Every row gives one point. Before rounding, the points of a table are all equally far from one centre. They may lie mostly on one side of it. Where is the centre, to within rounding?
In the rows, zero is written as 128.

Points (5 x 2):
[[106 104]
 [ 99  67]
 [145 149]
 [112 115]
 [101  86]]
Centre: [194  67]

Points (16 x 9):
[[120 127  88 142 108  52  65 102  83]
 [140 107 126 145  84  45  72 103 125]
 [136 104 142 116 168  77  78  71 141]
 [101 155 120 131 126  94  39  42  89]
 [135 151 127 159 137  78  26 111  98]
 [134 134 112 135  97  51  84 104  76]
 [ 83 124 102 149 106  57 110  97 108]
 [ 90 129 116 148 158  92  44 111 102]
 [128 119  71 140 138  82  55 103  67]
 [137 122 120 151 156  56  84  79  82]
 [135 136 127 138 174  59  95  84 120]
 [109 112 129 168 176  88  60  59 106]
 [135  97  88 107 147  60  94  86 129]
 [110 166 102 111 143 111  62 110  69]
 [132 106  86 175 150  59  67 102 156]
 [128 156  87 156 166  65  79  76  90]]
Centre: [143 131 106 154 110 134  91  82 126]

Points (26 x 20):
[[ 99 104 156 127  91  90 191  65 113 117 170 151 146  47  87  94 125 148
  165 127]
 [116 118 163  89 112  91 168  67  92 126 163 122 115  39  85  92 145 191
  122 171]
 [ 98  95 182  67 108 116 193  98 101 112 152 120 119  87  93 142 151 200
  115 135]
 [103 139 162  86 136 119 186  94  84 108 135 113 145  69  66 128 177 189
  129  85]
 [ 91 123 168 128 116  87 155 103  89 119 149 120 123  26 117  95 196 196
  127 116]
 [116 110 189 109  93  97 190  89 104  98 173 120 111  26 100  95 162 202
  135 100]
 [117 117 161 111  78 103 182  65  62 131 162  99 110  25  80 111 115 180
  147 146]
 [ 89  94 162  98  81 156 190 122  95 143 154  92 157  36  85 105 179 170
  113 119]
 [ 88 118 132 137 114 117 210 100  52 112 169 124 148  57 115 121 165 174
  142 112]
 [102  94 163 123  83 111 174  78  41 131 134  95  97  37  60 130 136 141
  107 116]
 [ 89 113 145 104  85 118 206 101  75 147 131 132 133  79  62 135 141 176
  139 134]
 [ 85 109 153 107 115 111 190  96  68 137 155 111 123  41  71  89 168 181
  119 119]
 [ 91 105 176  64  95 125 184 101 100 114 143  88 119  75  92 126 132 209
  128 121]
 [123 104 165  81  82 111 186  84 130 139 163 131 126  53  51 125 164 184
  140 138]
 [ 87 133 130 104 113  89 189  72  88 127 146 140 114  50  93 104 164 172
  142 101]
 [107 132 185  84 104 119 199  64  62 135 131 117 139  31  90 105 156 150
  104 135]
 [ 96 121 163 107  82 106 162 103  91 107 166 114 130  82  41 124 171 218
  112 150]
 [ 91 121 190  79 100 114 165  90  72 105 124  84  94  78  57 122 144 187
  105 111]
 [116 127 166  83 101 116 202 113 127 130 116 121 117  43  73 119 155 193
  131 118]
 [ 78 122 178  97  97 130 178  95  96 147 184  82 107  36  81 153 176 177
  119 131]
 [ 81 120 150 121  97 141 185  92  84 130 162 158 116  42 107 115 180 187
  149 148]
 [106  78 193 117  79  91 190  84  92 149 151  93 130  49  79 135 159 165
  145 140]
 [ 99 134 177 130 111 107 195 122  57 119 141 112 168  27  81 131 135 173
  131 117]
 [ 90 131 164 103 112 121 203  90  92 113 122 105 121  27 101 113 178 170
  154 112]
 [ 89 117 214  91  73 131 153  96  76 156 155 117 104  54  69 137 164 187
  117 105]
 [ 93 143 176 101 109 122 189  76  98 143 182 139 134  42 100 147 148 196
  116 161]]
Centre: [136 137 165 137  90 137 142  97 106 115 157 108 127  85 107 120 143 144
 115 121]
